Each row is a point. The points of each table are mixes of a few directions, plus a little noise. How many directions does each table use, and how many do they share? Where both have some left over, give the other angles between the two spaces (their principal angles), to ten degrees, smallest first.

First:
62,24
38,15
-61,-24
-39,-16
Second:
47,-77
-21,34
-27,44
-19,31
20,-33
Directions: first 1, second 1, shared 0; angles 80

First, 6 rows:
5,-1,-13,19
-22,52,-50,14
32,3,113,-20
-32,-29,-49,-40
35,1,57,28
-19,-26,-58,-3
Second:
-51,30,-35,19
55,-43,-10,22
17,-17,7,23
17,-14,-47,12
-18,19,22,-27
25,12,90,-113
-45,34,-14,-15
0,-20,-12,79
Directions: first 3, second 3, shared 2; angles 60

First (7 x 8):
33,31,-16,-9,-44,-1,49,49
-35,14,37,7,7,38,-48,-92
25,-49,6,-16,-2,-3,5,63
23,8,4,-6,-36,17,35,36
-12,-16,19,-14,23,0,-61,-43
2,-42,-26,34,10,-11,84,89
-37,54,-23,4,41,-39,-64,-102
Second:
40,-27,17,95,25,4,26,-14
-25,37,-44,-53,-16,1,0,22
-22,-26,18,-25,11,31,-46,-20
-12,27,-103,42,29,68,9,19
17,-62,91,25,13,-8,-29,-41
33,28,28,-1,-36,-84,59,20
11,18,37,-38,-35,-67,25,11
-13,-35,54,-30,1,4,-43,-26
-30,41,-97,-15,8,50,-1,26
Directions: first 4, second 3, shared 1; angles 50, 80

First, 11 rows:
0,0,0,0,0,0,0,0,0,0,0,0
14,-16,-1,-5,7,0,-4,-32,18,-2,-13,13
-52,62,5,18,-27,-2,16,121,-68,10,50,-48
-13,16,1,5,-7,-1,4,29,-17,3,12,-12
22,-27,-2,-8,12,1,-7,-53,30,-4,-22,21
19,-23,-2,-7,10,1,-6,-46,25,-4,-19,18
-2,2,0,1,-1,0,1,5,-2,0,2,-2
6,-7,-1,-2,3,0,-1,-13,7,-1,-5,5
-24,30,2,9,-13,-1,7,57,-32,4,23,-23
24,-29,-3,-9,13,1,-7,-56,32,-4,-23,22
6,-7,-1,-2,3,0,-2,-13,8,-1,-6,6
Second:
0,0,0,0,0,0,0,0,0,0,0,0
28,-34,-3,-10,15,1,-8,-67,38,-6,-27,27
20,-24,-2,-7,11,1,-6,-47,27,-4,-19,19
-21,26,2,8,-11,-1,6,50,-29,4,21,-20
-27,33,3,10,-14,-1,8,64,-36,5,26,-26
-13,16,1,5,-7,0,4,30,-17,3,12,-12
-7,9,1,2,-4,0,2,18,-10,2,7,-7
26,-32,-3,-9,14,1,-8,-62,36,-5,-26,25
-28,34,3,10,-15,-1,8,67,-38,5,27,-27
22,-27,-2,-8,12,1,-6,-52,30,-4,-21,21
Directions: first 1, second 1, shared 1

First:
16,7,-29,4,40,-7,-18,-12,24,29,3,2,11,-31,-5,19,3,-45
-9,-16,19,-6,24,10,35,8,-1,24,14,-19,9,10,-27,-10,2,-6
0,-16,3,-6,8,-9,-1,-22,20,13,3,7,16,-8,-16,17,9,-7
4,-4,-8,-1,-1,-10,-15,-19,17,2,-3,12,8,-12,-1,18,7,-7
15,41,-46,22,29,6,-22,28,5,7,-3,-10,-21,-25,25,0,1,-55
-8,-9,2,2,14,0,15,-2,24,15,7,-6,5,-4,-18,14,20,-24
10,-11,22,-18,7,6,9,-2,-42,9,5,-5,14,14,-5,-31,-40,43
-28,8,36,4,-121,5,-4,21,-47,-99,-25,20,-42,55,47,-27,-1,101
Second (10 x 18):
-16,-2,39,0,-17,-28,-25,78,-4,6,2,32,-44,-7,10,-28,8,-31
-2,10,-16,5,-4,18,24,-27,-10,8,1,-25,24,27,1,-3,3,3
24,-7,-33,-14,16,9,20,-76,5,-11,4,-16,38,-10,-14,39,-18,35
5,-32,-1,-13,13,31,41,-95,0,2,1,-30,63,24,-36,17,-10,66
6,30,-4,-20,-37,-57,1,64,-25,11,21,28,-32,-1,30,-1,-12,-54
-12,-2,2,2,-10,25,39,-36,-17,17,2,-31,37,48,-9,-15,5,17
9,-5,-13,22,39,22,-45,-4,37,-28,-21,5,-21,-49,-2,15,8,9
3,-5,19,-25,-21,-41,2,30,-13,6,16,27,-13,-6,2,2,-13,-10
-7,2,3,23,17,17,-29,21,18,-10,-15,2,-21,-16,4,-10,15,-8
-9,12,4,20,3,4,-27,44,8,-3,-10,7,-31,-10,14,-17,15,-27
Directions: first 4, second 4, shared 1; angles 40, 80, 80
